Every row gives one point. The window is the flat piece filled in between its corners: a triangle in 3 columns, a solid with four corners in 4, and so on. A path goes straight from each point to the next, and from the last back to the first. After which points does the path pass through the window?
In the rows, 128 means zero.

Window (4 x 4):
[[138 147 129 119]
 [173 129 149 114]
 [ 81 112 102 137]
 [119 132 156 108]]
Path:
(1): [180 149 174 110]
(2): [143 142 189 130]
(3): [153 138 147  76]
(4): [131 131 148  87]
(5): [138 139 162 117]
(6): [126 123 160 135]
(7): [129 124 135 101]
(8): [180 147 158  68]
Through the window after points: none

Window (8 x 8):
[[134 148 162 130  99 117 106 140]
 [ 80 132 126 136 133 187 154 121]
 [122 112  88 158 136 124 123 121]
 [183 127 145 132  82 108 132 138]
 [149 155 156 135 148 210 115 116]
 [150 149 124  82 123 160 121 133]
 [153 162  67 144 111  96 144 124]
 [129 149 192 136 210 123 193 124]]
Path:
(1): [143 153 142 134 136 148 127 175]
(2): [140 159 102 154 136 144 142 177]
(3): [144 146 114 121 119 112 141  63]
(4): [148 150 154 129 145 112 146  90]
(5): [154 136 147 143 167 125 151 173]
(6): [137 141 132 148 164 135 152 168]
(7): [133 142 147 126 147 114 158  68]
(8): [138 146 152 122 120 142 121 107]
Through the window after points: 2, 6, 8

Window (11 x 11):
[[120 128  93 165 115 151 121  88 121 152  83]
 [191 183 100 111 128 105 107 158  97 137 129]
 [109  84 144 121  77 120 115 143 176 111 121]
 [ 63 171 123  68 146  87  88 149 151 115 132]
 [ 87 183 158 133 105  82 115 123 185 184  93]
 [104  88 170  95  81 145 114 117 116  98 132]
 [195 198 126 171 191  96 161 110 121  84 101]
 [129 107  94  79 158 114 116 100 121 170 117]
 [169 107 165 149 128 125 109 189  88  94 138]
 [138 121  85 129 116  77 177 120 100 167 113]
 [135 145 135 112 107 175 130 190 140 165 110]]
Path:
(1): [112 135 109 138 129 138 118 107 135 149 182]
(2): [146 132 125 172 122 146 122 126 134 137 188]
(3): [149 132 136 118 127 109 116 155  97 113  70]
(4): [126 152 139 120 113  96 124 146 131 140  27]
(5): [120 160 122 135 116 106 121 117 151 166 160]
(6): [130 143 124 134 120 131 113 132 131 142 164]
(7): [142 130 142 102 121 124 105 160 117 103  54]
(8): [154 137 155 122 125 125 107 164 124 110  98]
(9): [130 143 143 151 124 144 108 151 135 121 168]
(10): [141 134 129 150 117 137 130 145 127 140 158]
(11): [142 123 135 117 124 118 122 162 108 127  91]
(12): [112 144 113  99 123  85 130 139 124 133  92]
(13): [117 145 116 131 131 107 133 124 136 157 161]
(14): [108 118 134 117 105 132 119 117 157 125 184]
(15): [111 127 146  95 113 109 107 147 114 107  62]
(16): [134 122 115 109 127 119 119 127 121 143  68]
Through the window after points: 2, 4, 10, 12, 14, 16

Window, 14 rows:
[[103 110 183 119 102 126 164  98 210 113 137 136 136 138]
 [117 113  96 158 143  97 135  88 178 134 109  94  88 141]
 [111 120 167 153 165 128  99 150 145 147 132 127 114 137]
 [119 114 140 107 143 144 111 123 120 136  94 146 183 124]
 [182 147 138 150 124  79 154 101 156 144  95 149 152 137]
 [113 130 165 134  97 135 108 103 147 171 109 138  96 111]
 [102 147 170 119  78 110 173 148 117 119 128 113  68 118]
 [149 148 154 103 177 115 107  92 120 114  93 158 154 122]
 [155  96 125 119 149 153 139 143 171 128  74 140 107 147]
 [179  98 139  86 143  89 150  79 166 136  65  63 105 125]
 [127 204 150  62 154 138 159 174 156 134  65  71 150 111]
 [151 173  68 101 145 124 150 129 119 195 128  82  93 118]
 [170 137 104  92 109 158  93 136 117 134 106 117 128 122]
 [175 143 196 107 104 166 141  79 107 140  67  75 115 109]]
Path:
(1): [142 132 137 120 119 125 150 117 148 135 103 120 124  97]
(2): [139 120 126 139 145 130 141 128 150 130 115 111 122  58]
(3): [132 147 133  90 127 121 119 121 136 152  96 133 141 191]
(4): [125 131 168 100 117 127 112 103 144 132  76 118 130 188]
(5): [145 109 160 128 137 136 137 127 160 110 108 131 141  71]
(6): [143 118 146 125 145 123 131 122 151 135 107 113 116 107]
(7): [131 128 153 117 141 115 122 115 147 143 102 105 114 154]
(8): [134 145 146 104 116 126 143 114 141 146 101 113 111 151]
Through the window after points: 6

Window (14 x 14):
[[122 181 158 116 139  99 124  58  79 137 137 135 196 119]
 [141 143 100 104 193  92 175 126 196 165 143  87 158 130]
 [109 103 129 122 149  93 137 161 100 112 130 172 138 135]
 [174 201 138 111 103 170 129  61 122 187 121 202 125 133]
 [ 47 127 155 138 132 166 154 122 113 149 107 175 106 100]
 [162  87 111 170 163 198 139 159 126  92 120 168 147 142]
 [184 169  80 191 130 140 116 140 143 148 166 109 139 128]
 [127 132  86 116 137 135 135  79 127  92 139 134 142 127]
 [151 144 145 125 134 113  69 132 121 129 129 136  93 160]
 [132  71 138 111 139 158 198 110 167 154 139 144 112 104]
 [162 124  97 157 149 159 120 150  71 148  99 138 135 137]
 [176 203 122 131 131 117 191  87 156  93 138 111 136 149]
 [125  79 131 106 126 103 124 130 173 112  95 141 132 102]
 [ 93 148 135 107 113 128 114 179 110 101 140 114 133 139]]
Path:
(1): [108 130 125 139 103 126 142  87 126 172 118 150 165 186]
(2): [106  81 129 136 105 123 136 121 157 142 106 145 138 170]
(3): [139 126 126 112 149 125 131 130 136 114 115 140 127  86]
(4): [142 152 109 115 182 124 136 121 115  94 158 142 111  66]
(5): [126 122 101 130 106 144 135  81 135 120 117 134 164 175]
(6): [140 139  96 158 100 144 135 107 141 167 136 134 148 190]
(7): [173 170 128 125 155 141 122 118 120 126 131 156 122  72]
(8): [166 165 127 110 151 147 119 132 119 127 138 142 118  96]
(9): [144 143 128 140 118 134 126  99 135 142 122 156 130 162]
(10): [126 109 122 125 127 135 157  97 141 139 130 138 133 136]
(11): [146 130 115 109 154 155 156 117 140 113 141 148 122  96]
(12): [158 155 139 107 149 142 144 102 128 134 135 154 128  91]
Through the window after points: 2, 4, 6, 8, 10, 12

Window, 14 rows:
[[ 96  97 161  81 100 198 125 108 124 185 102 139 180 118]
 [136 120 122 204 150 167 154  93 107 179  78 212 129 101]
 [152 104 137 123 183 106 150 175 153 169 111 128 121 131]
 [183 138 154 140  99 149 213 133  89 164 162 172 139 136]
 [145 135 113 131  77  85 138 146 152 127 127 111 144 133]
 [101 139 119  90 136 136 134 138 120 164 102 172 147 130]
 [ 80 136 124 172 103 154 183 138 140 154 196 124 169 136]
 [125 100 163 146 137 115 140 155 102 188 200 100 112 118]
 [109 116 117 124 110 108 228  75 143 102 138 139  97 131]
 [106 112 120 129 125  92 118 138 186 147 139 168 169 133]
 [ 77 134 165 139 154 101 142 138 170 133 137 124 165 101]
 [101  81 107 102  74 182 154 103 105  87 118 152 140  98]
 [184 144  98 134 137 113 173  69 100 148 113 164 187 152]
 [141 133 120 112 136 161  92  83 181 106  79 152 119  92]]
Path:
(1): [104 103 158 143 129 140 134 129 118 118 138 138 134 165]
(2): [118 118 120 115 116 132 157 127 131 158 140 139 144  83]
(3): [146 126  96 127 115 118 183 114 132 181 125 148 162  86]
(4): [142 125 151 131 148 128 135 108 121 110 116 147 142 189]
(5): [162 136 135 140 128 130 159 100 107 131 120 167 157 177]
(6): [159 134  96 126 132 116 173  86 118 164 122 150 179 108]
(7): [120 136  99 119 128 111 168 115 159 170 143 134 167  78]
(8): [104 111 185 151 131 124 138 137 120 112 127 140 118 165]
(9): [120 114 152 140 135 137 144 122 118 145 135 149 135 146]
(10): [128 117 120 132 135 131 165 122 131 166 135 152 142  99]
(11): [148 134 108 124 129 122 172  99 121 156 126 154 162 116]
(12): [148 126 145 150 127 130 150 101 114 125 117 159 155 181]
(13): [121 120 157 149 113 125 135 134 121 131 129 142 134 171]
(14): [133 122 119 125 144 129 158 108 139 161 140 141 144  85]
(15): [112 121 121 137 118 140 165 133 131 158 152 136 151 105]
(16): [111 112 160 154 133 133 133 130 153 129 138 139 134 190]
Through the window after points: 1, 3, 5, 7, 11, 13, 15

Window, 14 rows:
[[173 131 134 141 138 140 149 140 131 119 137 131  86 110]
 [132 115 126 115 157 133 124 146  43 104 119  99 102 159]
 [115 131 156 117 136 195 137  87 134  87 105  67 109 111]
 [111  86  79 172 102 121  91 102 129 144 120 111  78 103]
 [108 141 150 139  89 154 110  60 121 161 113 195 144 127]
 [101  58  93 149  85 147 168 153  88 153 127 129 140 122]
 [140 108  58  90  95 141 140 134  80  77 117 120  54 138]
 [ 96 182  76  78 143 109 117 136 109 155  96  76 108 106]
 [112 146 148 163  94  89 176 178  90 104 180 135 144 125]
 [116  94 188 149 102 104 147  57 144 176 122 138 112 102]
 [115 178 115 107 152 156 156  78 121 131 158  97 106 113]
 [ 91  74 132 118  89 139 130 148 153 112 175 167 151 114]
 [155  87  50 109  68  88 133 147  86 142 135 120 144 146]
 [111 209 150 102 100 145  77 152  81 160 164 129  93 133]]
Path:
(1): [117 137 113 132 127 130 121 128 148 134 122 110 102 206]
(2): [131 146 121 125 108 134 137 119  76 141 134 120 109  91]
(3): [133 124 108 112 126 126 134 119  74 121 126 110 105 107]
(4): [129 136 101 128 112 141 138 134 106 128 119 111  87 159]
(5): [109 132 109 104 111 127 124 138 115 137 125 116 114 168]
(6): [135 124 116 117 120 136 157 122  73 121 129 111 125  60]
(7): [133 132 124 137  89 122 141 144  86 130 160 133 131  84]
(8): [111 127 122 137 115  96 140 134 127 143 143 152 105 172]
(9): [107 102 117 136 105 141 142 121 127 127 127 138 101 164]
(10): [137 117 116 118 100 142 121 119  79 124 158 115 136  51]
(11): [118 108 132 126 110 145 133 103 112 123 127 112 125  96]
(12): [104 127 141 144 120 170 164 123 136 138 103 106  79 189]
(13): [106 145 102 120 110 139 161 128 145 136  99 126  61 168]
(14): [126 128 113 105 120 132 108 113  84 121 133 104 131  86]
(15): [134 111 112 124  92 131 110 131  83 129 130 138 119 101]
(16): [123 119 120 133 105 125 128 134 116 133 125 128 104 149]
Through the window after points: 11, 13

Window, 14 rows:
[[ 98 112  80 182 128 152 102  99  80 124 120 156 160 108]
 [127 113 100 176 116 133  78 134 112 122 108  99 151 153]
 [150 151  89 138 109 106 157 159 111  99 128 141  57 146]
 [111 110  65 157 129 142 133 109 153 111 105 131 177 137]
 [139 158 175  93 101 161 152 165 118  92 124 130 109 103]
 [134 127 119 135  92  97 160 143 124 151 184 138  93 157]
 [122 149  64 182 146 178 123 115 110 154 116  93 164 118]
 [100 108  90 147 188 159 112 136 105 133 116 127 152 153]
 [141 143  66 151 140 155  93 120  94 151  97 155 205 150]
 [143 123 142  40  94 134 152 144  97 121 102  98  79  88]
 [116 170 136 122 121  62 154 143 118 123 128 121  95 119]
 [145 142  98 112 113  82 153 168 100  85 186 108 107 121]
 [131 125 144 110  92 118 195 176  76 112 104 109 116 123]
 [188 118 134 144 133  81 167 142 117 116 148 128  92 114]]
Path:
(1): [147 116 118 135 116 109 138 199 109 136 115 137 122  91]
(2): [154 143 141 122 119 114 188  90 101  89 146 105  97 157]
(3): [147 144 115 130 110 123 162 127 103 106 121 126  98 138]
(4): [125 122  96 127 117 111 133 206 111 121 126 130  99 118]
(5): [128 126  85 144 111  99 144 204 122 124 129 143 104  89]
(6): [137 136 120 102 137 138 136  97  88 102 144 100 125 160]
(7): [136 135 121 136 105 114 163 124 114 121 162 122 113 159]
(8): [129 122 106 135 104 106 140 156 123 154 156 141 102 132]
(9): [127 117  92 151 117  97 130 179 114 163 116 141 114  88]
(10): [129 146 110 124 126 121 160 106  87  90 130  99 130 174]
(11): [126 121 114 146 119 127 145  99  78 122 135 130 128 144]
(12): [117 127  81 158 111 134  90 189 153 138 126 135 135 102]
(13): [122 101 122 145 140 129 125 182 133 157 104 150 134 100]
(14): [127 156  91 134 115 150 152  79  84  93 119 110 120 174]
(15): [144 159 110 118 117 123 155 106  98  96 135 126  86 159]
(16): [140 117  87 141 107 108 137 212 123 130 114 137  94  96]
Through the window after points: 1, 3, 5, 7, 11, 15

Window, 14 rows:
[[131 152 168  91 205 106  74 126  97 122 141 112 115 158]
 [ 96 117 168 114 184 119 109 134 123 128  93 100 158 117]
 [152 137  99 128 154 110 117  80 141 138 146  75 121 124]
 [163 140 128 113 142 143 169  89 106 132 126 130 180 147]
 [ 91 115 174 122 141 153 122 119 184 188 111 122 107 135]
 [149 173 129 129 160 107 146 138 118 163  88 131 144 100]
 [147 120 115 170 139 162 122  92 160 160 106 152  71  97]
 [120  94 204 129 100  83 123 103 148 165 119  83 104  62]
 [143 132  82 177 145  67 125  79  97 160 138 141  87 120]
 [100 126 112 126 112 135 104 155 146 134 116 185 105 129]
 [146  86  84 122 115 124 175 129  74 154 155 106 130 103]
 [124  96 124 177  94 132 189 167 120 130 167 143 104 116]
 [119 159 198 167  95 137  64 153 122 167 108 143 144 133]
 [160  84 171 112 163 100 146 162 130 147 122 106 172 136]]
Path:
(1): [109 130 191 163 174 133 114 116 131 188 148 127 139  47]
(2): [148 108 124 125 106 111 128 110 140 130 103 116  81 141]
(3): [152 140 146 118 135 126 148 114 121 132 111 115 135 141]
(4): [133 115 138 127 144 125 138  97 117 154 142 127 160 110]
(5): [123 113 120 131 150 117 126 122 121 147 150 149 124 103]
(6): [147 138 127 179  99  92 140 129 119 144  94 110  82 165]
(7): [124 157 164 111 128 109 113 120 111 124 105 104  90 143]
(8): [142 117 145 141 190 124  84 131 120 165 159 140 169 126]
(9): [147 110 139 155 152 116 121 121 141 139 180 147 139  96]
(10): [125 148 129 107 136 122 124 119  93 142  64 107 105 148]
(11): [127 122 136 149 111  76 160 125 114 135  79  83 129 153]
(12): [135 107 135 132 150 139 125 115 132 161 150 139 131  82]
Through the window after points: 1, 3, 5, 7

Window, 14 rows:
[[176 119 140 154  99 138 191 139 108 138 131  91 128 116]
 [187 117 110  99  91 178 140 109 135 153 142 137 108 144]
 [104 123 136 121  91 119 129 115 153  83 146 148 173 163]
 [131 139 151  62 107  98  82 123 137 128 122 171  97 130]
 [162  96 161 155 130  88  95 101 152 127 150 129 121 120]
 [144 133 147 175  84 136 135 127 156 124  60 134 110 142]
 [137 149 159 183 109 132 106 147 208 177 138 131 148 142]
 [128 146 130 118 103 146  96 135 125  77 148 154 161 134]
 [171  80  74 112  72 111 160 153 155  90 144 108 126 136]
 [144 136 161  61  93 132 103 153 140 121 128 129 210 129]
 [125 151 148 202  69 145  88 112 106 109 131 130 107 191]
 [134 136 110 112 140 125  97 114 170 152  76 133  85 167]
 [143 108 149 157 146 102 107 140 147 162 150 169 199 145]
 [119  84 212 108 102 157 100 162 168 136 150 125  92  97]]
Path:
(1): [155 138 158 132 114 124 130 148 155 113 141 148 148 145]
(2): [159 132 175 114 127 107 103 144 167  96  96 158 101 165]
(3): [124 119  93 156  81 167 128 102 136 180 120 108 127 123]
(4): [114 106 118 122  93 143 113 125 107 140 124 120 119  99]
(5): [172 125 178 116 123 115 120 130 187  99 130 154 131 185]
(6): [179 114 185 124 163  79 113 144 171 108 148 157 150 161]
(7): [128 110 123 158  94 134 106 112 132 160 136 131 148 118]
(8): [115 120 134 123  94 126  91 114 157 140 133 155 144 122]
(9): [162 112 171 124 128 127 114 160 153  97 142 132 138 162]
(10): [187 127 166 130 120 105 123 140 168  77 121 139 162 194]
(11): [120 117 135 133 102 125 111 121 139 130 146 141 141 124]
(12): [ 91  97 107 127 106 145  90 138 120 157 131 109 140 100]
(13): [172 115 186 126 106 123 136 145 168 117 144 149 135 146]
(14): [166 135 179 124 113 128 125 145 161 123 127 147 152 161]
(15): [ 93 106  95 146  91 113 105 126 129 133 137 114 149  95]
(16): [136 109 123 120  99 133 122 122 134 133 127 122 146 120]
Through the window after points: 2, 6, 10, 12

Window, 14 rows:
[[111 154 156 107 150  84 131 112 131 184 148 144 134 117]
 [200 163 105 123 137 136 115 157 174 151 169 170 106  71]
 [119  99 147 121 201 192 125 139 109 161 131 110 106 118]
 [150 161 125 190 103 100 132 136 123 154 123 139  70 110]
 [ 96 130 161  94 101 135 185 119 111 144 110  96  92 124]
 [167 156 135 111 130  93  80  96 134 147 124 126  62 117]
 [128 140 115 126 133 159 131  97 148 122 125 159 126 101]
 [ 82 137 112  87 107  86 125 138 102 106 159 111 108 161]
 [152 197 129 149 136 133 158 130 107 122  92 181 152 174]
 [129 159  80 140 124  87 195  96 117 155 159 135 153 170]
 [152 106 131 128 165 133 141 101 170  94 159  73 176  52]
 [145 114 133 119 154 140  77 131 191 124 158 105 123 131]
 [118  87 115 139 101 108 117  94  94 149 121  49 164 138]
 [112 199 149 108 153 187 147 109 131 108 154 126 172 132]]
Path:
(1): [102 157 121 122 141 136 129 136 140 152  95 114 113 112]
(2): [162 136 135 130 124 116 139 100 101 142 180 171 129 174]
(3): [138 106 156 122 137 146 120  93 102 122 172 135 138 115]
(4): [129 158 123 120 155 133 138 127 152 141 127 102 136 108]
(5): [129 153  99 129 133 108 141 142 143 156 119 124 115 111]
(6): [180 146 162 167 117 161 109  95 133 113 169 171  96  97]
(7): [180 142 201 150 125 138 121 100 134 124 177 114 129 156]
(8): [ 88 130  82  88 146 134 143 144 134 150  98 123 100  96]
(9): [125 163 113 122 136 112 120 126 151 135 113 132 120 119]
(10): [148 127 145 130 101 123 150 102 104 131 187 137 126 128]
(11): [156 133 164 136 124 137 143 115 125 153 176 153 126 128]
(12): [133 164 110 131 160 140 131 117 139 136 103 116 127 116]
Through the window after points: 3, 5, 7
